Every row gives one point. To make a cloud, some directions were put in groups of two or more. Within a group, all points are equally far from the middle, so they leave a hole (a ring in 2 directions, a hollow ball in 3). The other directions are filled evenly. Then the cloud was stretched, turned, moved and blurred a little. Count the holes, and give their numbers of directions, smallest first.

Cloud (20 x 3)
[[ 0.11  0.10 -0.08]
 [-0.18 -0.19 -0.50]
 [ 0.03 -0.26 -0.33]
 [ 0.16 -0.07 -0.20]
 [ 0.17 -0.41 -0.21]
 [ 0.18 -0.38  0.50]
 [-0.17 -0.06 -0.17]
 [-0.37 -0.21  0.49]
 [ 0.00  0.23  0.47]
 [ 0.39  0.38 -0.34]
 [-0.26 -0.03 -0.44]
 [-0.04 -0.33 -0.50]
 [-0.40 -0.09  0.13]
 [ 0.24  0.17 -0.13]
 [ 0.15 -0.30  0.24]
 [-0.01 -0.22  0.36]
 [-0.28  0.50  0.13]
 [ 0.03  0.43  0.40]
 [ 0.21 -0.33  0.25]
 [ 0.11 -0.28  0.28]]
Holes: 0

Cloud (26 x 4)
[[-0.06  0.32 -0.40 -0.61]
 [ 0.21 -0.18  0.04 -0.46]
 [ 0.54  0.17 -0.04 -0.38]
 [-0.24  0.22 -0.26  0.14]
 [ 0.23 -0.25 -0.01 -0.28]
 [ 0.31 -0.08  0.09  0.27]
 [-0.21  0.49 -0.37  0.03]
 [-0.21  0.51 -0.53 -0.33]
 [ 0.14 -0.18 -0.04 -0.40]
 [-0.15 -0.09  0.30 -0.04]
 [-0.12  0.45 -0.16  0.20]
 [ 0.14  0.18 -0.14  0.36]
 [ 0.60 -0.07  0.29 -0.10]
 [ 0.01  0.38 -0.09  0.30]
 [-0.24  0.11  0.28  0.08]
 [-0.17  0.33 -0.32 -0.50]
 [ 0.53 -0.15  0.18 -0.27]
 [-0.03  0.55  0.06 -0.14]
 [ 0.29 -0.20 -0.05 -0.43]
 [ 0.24  0.32  0.35  0.39]
 [-0.21  0.03 -0.02 -0.26]
 [ 0.22 -0.14 -0.32  0.09]
 [ 0.13  0.39 -0.04  0.29]
 [ 0.08 -0.15  0.12  0.17]
 [-0.22  0.50 -0.52 -0.33]
 [ 0.19  0.23  0.03  0.37]]
Holes: 1 (3)

Cloud (32 x 4)
[[-0.12  0.02 -0.16  0.38]
 [ 0.15  0.18 -0.07 -0.30]
 [-0.10 -0.23  0.19  0.06]
 [ 0.11  0.05 -0.16 -0.28]
 [-0.46  0.34  0.09 -0.33]
 [ 0.49  0.16  0.03 -0.31]
 [-0.21  0.10 -0.36  0.02]
 [ 0.31 -0.09  0.07  0.21]
 [-0.15 -0.09  0.36 -0.11]
 [ 0.05 -0.45 -0.19 -0.34]
 [ 0.15  0.37  0.40 -0.40]
 [-0.19  0.14  0.03  0.47]
 [-0.09  0.09  0.40 -0.03]
 [-0.07  0.02  0.05 -0.66]
 [-0.05  0.23  0.23 -0.52]
 [-0.21  0.60  0.28 -0.04]
 [-0.17  0.15 -0.23 -0.29]
 [ 0.33  0.39  0.26 -0.43]
 [ 0.22  0.30 -0.06 -0.22]
 [-0.36  0.45  0.19 -0.22]
 [ 0.21  0.35  0.55 -0.20]
 [-0.50  0.30  0.11 -0.34]
 [-0.43  0.04 -0.04  0.41]
 [-0.05 -0.33 -0.26 -0.37]
 [ 0.23 -0.53 -0.10 -0.36]
 [ 0.53  0.41  0.36 -0.46]
 [-0.07 -0.02 -0.29  0.12]
 [ 0.30 -0.09 -0.05  0.12]
 [-0.07  0.18  0.44 -0.29]
 [-0.38  0.16  0.30 -0.23]
 [ 0.06 -0.41 -0.20 -0.35]
 [ 0.17  0.21  0.51 -0.01]]
Holes: 1 (2)

Cloud (49 x 6)
[[ 0.19  0.39 -0.16  0.27  0.23  0.20]
 [-0.35 -0.24  0.10 -0.20 -0.10  0.51]
 [ 0.29  0.76  0.13 -0.06  0.14  0.11]
 [-0.34 -0.45  0.08 -0.01 -0.22  0.17]
 [ 0.50 -0.15 -0.23 -0.04  0.18  0.09]
 [-0.50 -0.29  0.13 -0.37 -0.17 -0.05]
 [-0.43  0.26 -0.10  0.12  0.23  0.17]
 [ 0.02  0.20 -0.61  0.08  0.08  0.07]
 [ 0.19 -0.21 -0.25  0.16 -0.39  0.25]
 [ 0.16  0.30 -0.42  0.31  0.13 -0.33]
 [-0.03  0.40 -0.28 -0.37  0.48  0.34]
 [-0.15 -0.02  0.22 -0.10 -0.01  0.80]
 [-0.13  0.12 -0.30 -0.34 -0.16 -0.01]
 [ 0.03  0.19 -0.10 -0.17 -0.25  0.79]
 [-0.36  0.13 -0.39  0.23 -0.24  0.33]
 [ 0.29  0.16 -0.29 -0.40  0.24  0.59]
 [-0.29  0.37 -0.14  0.25 -0.34 -0.28]
 [ 0.11 -0.11  0.19 -0.57  0.16  0.70]
 [-0.10  0.38 -0.29 -0.06  0.21 -0.20]
 [-0.50  0.18  0.10 -0.35  0.08  0.51]
 [ 0.32  0.29 -0.16  0.20 -0.11  0.05]
 [ 0.34  0.30 -0.10 -0.23 -0.15  0.49]
 [-0.32  0.02  0.17  0.06  0.19  0.02]
 [ 0.05  0.00  0.06  0.15  0.06 -0.31]
 [ 0.17  0.40 -0.17 -0.45  0.39  0.39]
 [ 0.52  0.04 -0.18 -0.15  0.10  0.23]
 [-0.32 -0.24  0.24  0.12 -0.04  0.00]
 [-0.05  0.23  0.07 -0.12 -0.14  0.60]
 [-0.39  0.05 -0.09 -0.21 -0.18  0.34]
 [ 0.01  0.13 -0.28  0.11  0.10  0.12]
 [-0.20  0.39  0.07  0.23 -0.17  0.20]
 [-0.20  0.31  0.19 -0.37  0.30  0.11]
 [ 0.36  0.32 -0.22 -0.16  0.23  0.26]
 [ 0.10  0.31 -0.71 -0.30  0.26  0.52]
 [ 0.09  0.33 -0.22  0.14  0.43  0.42]
 [-0.08 -0.14 -0.58  0.00 -0.36  0.37]
 [ 0.16 -0.12  0.11 -0.52  0.40  0.36]
 [-0.24 -0.03 -0.11  0.17 -0.33  0.23]
 [ 0.02  0.27 -0.15 -0.25 -0.55  0.20]
 [ 0.28 -0.43 -0.23 -0.17 -0.08  0.20]
 [ 0.24 -0.16 -0.62 -0.20  0.01  0.25]
 [-0.25  0.10 -0.06  0.05  0.42  0.00]
 [ 0.50  0.16 -0.20 -0.09  0.02  0.52]
 [ 0.39  0.20 -0.13  0.21 -0.19 -0.25]
 [-0.28  0.24 -0.23  0.17 -0.34  0.05]
 [-0.22 -0.19  0.02  0.43 -0.15  0.01]
 [-0.36  0.39  0.30 -0.03  0.09  0.39]
 [-0.26  0.07  0.06 -0.41 -0.21  0.71]
 [-0.16  0.17 -0.21  0.01 -0.17  0.56]]
Holes: 0

Cloud (83 x 8)
[[ 0.44  0.18 -0.23 -0.22 -0.20 -0.41 -0.38 -0.08]
 [ 0.01  0.06 -0.20 -0.49  0.40  0.07 -0.41  0.22]
 [-0.70 -0.16  0.07 -0.55  0.12  0.24 -0.18 -0.28]
 [ 0.18  0.08  0.08 -0.40  0.10  0.32  0.27 -0.11]
 [-0.37  0.08  0.05 -0.58  0.12  0.50 -0.38 -0.18]
 [-0.49 -0.48 -0.20 -0.22 -0.03  0.35 -0.08 -0.11]
 [-0.03  0.06  0.65 -0.10  0.40  0.26 -0.40 -0.36]
 [-0.17  0.08  0.16 -0.34  0.16  0.21 -0.39  0.37]
 [-0.42  0.29  0.04  0.01  0.10  0.15 -0.57 -0.03]
 [ 0.25 -0.18  0.31  0.19  0.03  0.45 -0.50  0.02]
 [-0.11 -0.10  0.35 -0.20 -0.21  0.35  0.15  0.09]
 [ 0.28 -0.45  0.14 -0.18  0.41  0.04  0.08 -0.14]
 [-0.22 -0.32  0.18 -0.12  0.53  0.31  0.19 -0.22]
 [ 0.39 -0.20  0.00 -0.15  0.47  0.08 -0.30 -0.47]
 [-0.42  0.18 -0.42 -0.56  0.25 -0.03 -0.06 -0.19]
 [-0.11  0.49 -0.31 -0.27  0.36 -0.12  0.11  0.07]
 [-0.07  0.20 -0.29 -0.54  0.26 -0.10  0.24 -0.05]
 [-0.09 -0.57  0.26 -0.06  0.04  0.33  0.11 -0.15]
 [-0.01 -0.09 -0.64 -0.10  0.11 -0.26  0.05 -0.33]
 [ 0.58 -0.08 -0.47 -0.03  0.10 -0.39  0.00  0.21]
 [-0.66  0.00  0.24  0.05 -0.10 -0.11 -0.27 -0.22]
 [-0.27 -0.49  0.07 -0.14  0.41  0.15 -0.35  0.01]
 [-0.27  0.45  0.05 -0.01  0.47  0.41 -0.09 -0.21]
 [-0.13 -0.58  0.27 -0.09  0.19  0.08 -0.30  0.02]
 [ 0.18 -0.58  0.06  0.00 -0.24  0.11 -0.18  0.20]
 [ 0.30 -0.46 -0.26 -0.41  0.12 -0.01 -0.04  0.13]
 [-0.26  0.00 -0.17 -0.17  0.05 -0.01  0.28  0.45]
 [ 0.18 -0.07 -0.13 -0.44  0.25  0.14 -0.58 -0.46]
 [ 0.32  0.41  0.07 -0.01 -0.22 -0.28 -0.12  0.38]
 [ 0.11  0.60  0.10  0.19  0.20 -0.04  0.11  0.17]
 [ 0.26 -0.01 -0.36  0.26 -0.01 -0.27 -0.55 -0.20]
 [-0.05  0.07  0.02 -0.67  0.11 -0.28 -0.11 -0.19]
 [ 0.35 -0.46 -0.08  0.13 -0.31 -0.25  0.04  0.29]
 [-0.26  0.05  0.41 -0.43  0.37  0.21 -0.31 -0.54]
 [ 0.05  0.03 -0.11 -0.13  0.58  0.37  0.29  0.09]
 [ 0.49 -0.46 -0.11  0.01 -0.24 -0.24  0.03 -0.08]
 [-0.22  0.35 -0.51 -0.25 -0.06 -0.10 -0.23 -0.24]
 [ 0.14  0.38 -0.07  0.06 -0.12 -0.02 -0.46  0.25]
 [ 0.49 -0.04 -0.03  0.10  0.29 -0.05  0.04  0.61]
 [ 0.34  0.11 -0.25 -0.06  0.40 -0.09  0.36 -0.19]
 [-0.12  0.38  0.57  0.14  0.29  0.03  0.01  0.11]
 [-0.05 -0.37  0.32  0.39  0.28  0.37 -0.18  0.01]
 [ 0.12 -0.34 -0.38  0.08 -0.12 -0.09 -0.12 -0.51]
 [-0.02  0.34  0.23 -0.10  0.33 -0.20  0.36  0.24]
 [ 0.67  0.03 -0.39  0.29  0.02 -0.12  0.07 -0.04]
 [ 0.05 -0.06  0.04 -0.17  0.18  0.25  0.41  0.40]
 [ 0.24 -0.03  0.19  0.11 -0.14 -0.33  0.41 -0.10]
 [-0.26 -0.34  0.23  0.11  0.42 -0.13 -0.46 -0.22]
 [ 0.05  0.38  0.39  0.28  0.16 -0.20  0.07 -0.34]
 [ 0.12 -0.31  0.27  0.36  0.30  0.45 -0.35 -0.34]
 [-0.34 -0.04  0.19 -0.42 -0.16 -0.10  0.06  0.30]
 [-0.17  0.14 -0.28 -0.21  0.41 -0.24  0.35  0.11]
 [-0.03  0.46 -0.45  0.00  0.23  0.02  0.02 -0.23]
 [-0.13 -0.11 -0.22  0.03  0.43 -0.15  0.28  0.34]
 [ 0.48 -0.22 -0.22 -0.18  0.37 -0.27 -0.01 -0.16]
 [-0.34 -0.05  0.46 -0.08  0.16 -0.04  0.27  0.10]
 [-0.16 -0.04  0.43 -0.39 -0.08 -0.24  0.10  0.10]
 [-0.01 -0.11 -0.33  0.01  0.10 -0.28 -0.66 -0.38]
 [ 0.22  0.35  0.21 -0.32  0.15  0.11  0.26  0.25]
 [ 0.86  0.00 -0.13  0.03  0.17  0.04 -0.06  0.04]
 [-0.15  0.16  0.53 -0.09  0.21  0.45 -0.41 -0.41]
 [ 0.16  0.41  0.17  0.26 -0.28 -0.18 -0.03  0.01]
 [-0.09 -0.43 -0.03 -0.19  0.45  0.48 -0.15  0.09]
 [ 0.15  0.08  0.75  0.05  0.07  0.15 -0.30 -0.16]
 [ 0.23 -0.14  0.16  0.20  0.49 -0.16  0.33 -0.22]
 [-0.11  0.11  0.58 -0.08  0.50  0.19 -0.32  0.09]
 [ 0.26  0.21 -0.27 -0.26  0.15  0.03  0.25 -0.30]
 [-0.11  0.16 -0.28  0.05  0.16 -0.33 -0.65 -0.15]
 [ 0.01  0.51 -0.32 -0.06 -0.05 -0.21 -0.29 -0.25]
 [-0.30 -0.17 -0.05 -0.46 -0.15 -0.20 -0.52  0.05]
 [-0.17 -0.15 -0.14 -0.62  0.02 -0.04 -0.58 -0.33]
 [-0.01 -0.38  0.47 -0.28  0.29  0.15 -0.37 -0.10]
 [ 0.48 -0.15  0.43 -0.15  0.33  0.17 -0.26 -0.24]
 [ 0.25  0.00 -0.45 -0.16 -0.11 -0.20 -0.58 -0.07]
 [ 0.50 -0.03  0.24 -0.13 -0.17  0.16 -0.46 -0.26]
 [-0.12 -0.66  0.22  0.01  0.15 -0.01 -0.10 -0.11]
 [-0.09  0.45  0.09 -0.39  0.60  0.07 -0.12 -0.04]
 [-0.33  0.23 -0.03 -0.29  0.55 -0.14  0.19 -0.18]
 [-0.21 -0.15  0.18 -0.43 -0.25  0.02 -0.15 -0.53]
 [-0.39  0.44  0.00  0.03  0.57 -0.01 -0.03 -0.29]
 [-0.25  0.41  0.18  0.31  0.16  0.06 -0.23 -0.45]
 [ 0.45  0.14  0.25  0.34  0.63 -0.15 -0.23 -0.22]
 [ 0.10 -0.10 -0.48  0.17 -0.25 -0.04  0.07  0.27]]
Holes: 2 (2, 6)

Cloud (89 x 8)
[[ 0.23  0.24 -0.12  0.31  0.16 -0.09 -0.52 -0.29]
 [ 0.12  0.37  0.06  0.02 -0.35  0.31  0.29 -0.45]
 [ 0.37 -0.06 -0.18  0.19 -0.22  0.43 -0.07 -0.19]
 [ 0.67  0.06 -0.19  0.19 -0.45 -0.20 -0.31 -0.21]
 [-0.36  0.48 -0.21 -0.05 -0.18  0.18  0.21 -0.22]
 [ 0.03  0.19 -0.11  0.11  0.04 -0.58  0.24  0.26]
 [ 0.20 -0.40 -0.49  0.26 -0.15 -0.22  0.20 -0.14]
 [ 0.20  0.32 -0.19  0.27 -0.52  0.22  0.01  0.33]
 [ 0.05  0.64 -0.39  0.39 -0.30 -0.30  0.16 -0.50]
 [-0.33 -0.25 -0.19  0.38  0.46 -0.10  0.04 -0.18]
 [ 0.01  0.74 -0.26  0.17 -0.31 -0.22  0.00 -0.58]
 [-0.32  0.30 -0.05  0.10  0.38 -0.53  0.12 -0.05]
 [ 0.21  0.16 -0.41  0.14  0.42  0.23 -0.08  0.18]
 [ 0.15 -0.27 -0.26 -0.37  0.25 -0.16  0.33 -0.24]
 [ 0.14 -0.36 -0.29  0.21 -0.21 -0.41  0.14  0.07]
 [-0.52 -0.11 -0.32 -0.05  0.03 -0.18  0.42 -0.47]
 [ 0.14  0.10 -0.02 -0.10  0.19 -0.64  0.24 -0.21]
 [ 0.27  0.10 -0.18  0.18 -0.04  0.20  0.02 -0.70]
 [ 0.20  0.44 -0.12 -0.04  0.03  0.29 -0.40 -0.08]
 [ 0.00 -0.61 -0.16 -0.20  0.26 -0.36 -0.12  0.08]
 [ 0.30  0.26 -0.31  0.42  0.04 -0.08 -0.48 -0.23]
 [-0.29  0.31 -0.23 -0.22 -0.07  0.10  0.41 -0.50]
 [-0.01  0.06 -0.51 -0.08 -0.08 -0.24 -0.52 -0.09]
 [ 0.45  0.01  0.32  0.11  0.10 -0.23 -0.34  0.13]
 [ 0.14 -0.23  0.05  0.30 -0.06  0.29  0.17  0.37]
 [-0.06  0.03 -0.22 -0.30 -0.12 -0.08  0.42 -0.54]
 [-0.08 -0.40 -0.31  0.06 -0.15 -0.49  0.09  0.01]
 [-0.06 -0.09 -0.34  0.07  0.16  0.37 -0.12 -0.26]
 [ 0.06 -0.06 -0.72 -0.14 -0.06 -0.15  0.00  0.24]
 [ 0.40 -0.09 -0.36  0.02 -0.27 -0.21 -0.02 -0.61]
 [-0.16  0.18  0.25  0.13  0.10  0.23  0.35  0.46]
 [-0.28 -0.59  0.00 -0.02  0.50 -0.16  0.01  0.29]
 [ 0.24  0.18 -0.08  0.51 -0.39 -0.34  0.23 -0.09]
 [ 0.13 -0.32  0.11  0.04 -0.16  0.32 -0.17  0.23]
 [-0.36 -0.18  0.26 -0.22 -0.02 -0.21  0.35 -0.04]
 [ 0.19  0.63 -0.42  0.44 -0.21 -0.27  0.28 -0.26]
 [-0.23  0.11 -0.66  0.10  0.21  0.12  0.10 -0.01]
 [ 0.47  0.00 -0.13  0.33 -0.32 -0.01 -0.34 -0.41]
 [-0.25  0.35 -0.42  0.18 -0.16  0.25  0.23 -0.19]
 [-0.22 -0.31 -0.31 -0.02  0.37 -0.35 -0.36 -0.28]
 [ 0.02  0.34 -0.32 -0.03  0.31  0.15  0.44 -0.51]
 [ 0.41  0.22 -0.02  0.18 -0.36  0.13  0.34 -0.58]
 [-0.02 -0.35  0.21  0.25 -0.06  0.15 -0.13  0.22]
 [ 0.10  0.36 -0.58  0.17 -0.39  0.06  0.49 -0.07]
 [-0.10 -0.21 -0.22 -0.08  0.00  0.31 -0.22 -0.25]
 [ 0.13  0.25  0.40 -0.08 -0.05 -0.24 -0.45 -0.14]
 [ 0.09 -0.55 -0.49  0.05  0.29 -0.22  0.21 -0.02]
 [ 0.16  0.25 -0.19  0.15  0.06  0.21  0.26 -0.73]
 [ 0.74  0.16 -0.42 -0.01 -0.10 -0.15 -0.05  0.27]
 [ 0.12 -0.16 -0.30  0.19 -0.46  0.20  0.31  0.08]
 [ 0.07  0.74 -0.16  0.36 -0.45 -0.17  0.01 -0.45]
 [ 0.29 -0.48 -0.02 -0.07  0.30 -0.32 -0.05  0.11]
 [-0.16 -0.04  0.00 -0.35  0.21  0.15 -0.02 -0.38]
 [ 0.09  0.17 -0.29  0.60 -0.14 -0.31  0.37 -0.40]
 [ 0.57  0.15  0.04 -0.23 -0.28  0.20  0.15  0.23]
 [ 0.02  0.41  0.27 -0.33  0.17 -0.20 -0.09  0.26]
 [ 0.18  0.01 -0.68 -0.08  0.35  0.00 -0.01  0.13]
 [ 0.23  0.25 -0.10  0.31 -0.33  0.04 -0.60  0.12]
 [ 0.51  0.51 -0.04  0.04 -0.49 -0.05 -0.41 -0.25]
 [ 0.39  0.09 -0.12  0.27 -0.29 -0.02 -0.38 -0.51]
 [ 0.56 -0.04  0.14  0.02 -0.15  0.15  0.28 -0.05]
 [-0.04  0.22  0.27  0.06 -0.10  0.12  0.02 -0.58]
 [ 0.14  0.11 -0.31  0.34 -0.04 -0.53  0.23  0.15]
 [ 0.47  0.70  0.14  0.23 -0.12 -0.04  0.16  0.17]
 [ 0.09 -0.04  0.11  0.19  0.06  0.05 -0.43 -0.39]
 [-0.58  0.23 -0.03 -0.12  0.27  0.11  0.27 -0.02]
 [-0.04  0.49  0.03 -0.34 -0.15  0.14 -0.06 -0.16]
 [ 0.15  0.72 -0.27  0.03 -0.44  0.13  0.21 -0.36]
 [ 0.36  0.49 -0.27  0.11 -0.07  0.29 -0.35 -0.14]
 [-0.31  0.05  0.19 -0.04  0.23  0.12  0.23  0.58]
 [-0.18  0.55 -0.03 -0.07 -0.04  0.29  0.21 -0.38]
 [ 0.13  0.10 -0.06  0.20  0.44 -0.21 -0.17 -0.47]
 [ 0.01  0.13 -0.18  0.33  0.18  0.40  0.00  0.31]
 [-0.26 -0.13  0.34  0.11 -0.21 -0.28  0.01  0.08]
 [-0.01  0.31 -0.55 -0.01 -0.40 -0.23  0.23  0.05]
 [-0.24 -0.40 -0.29  0.01 -0.23 -0.14 -0.12 -0.27]
 [ 0.19 -0.02 -0.35  0.14  0.14  0.11  0.04 -0.71]
 [-0.50 -0.08 -0.02 -0.19 -0.14  0.06  0.27 -0.07]
 [ 0.19 -0.36  0.12  0.08  0.25  0.26  0.00  0.44]
 [-0.41  0.16  0.16  0.16  0.38 -0.49  0.04 -0.02]
 [ 0.43  0.12  0.17  0.08 -0.29 -0.39  0.23 -0.20]
 [ 0.33  0.59  0.26 -0.11 -0.30  0.09 -0.26  0.09]
 [ 0.15 -0.10 -0.07 -0.27  0.38  0.02 -0.25  0.61]
 [-0.09  0.15 -0.29  0.05 -0.19 -0.37  0.38 -0.78]
 [ 0.02 -0.11 -0.11  0.42  0.09  0.38  0.08  0.04]
 [ 0.14  0.10 -0.12  0.10  0.51 -0.38 -0.10 -0.42]
 [-0.10  0.24 -0.07  0.00 -0.44 -0.01 -0.25  0.37]
 [-0.19  0.22  0.34  0.46 -0.01 -0.19 -0.06 -0.03]
 [ 0.15 -0.17 -0.03 -0.05  0.46 -0.42 -0.40  0.24]]
Holes: 3 (2, 2, 4)
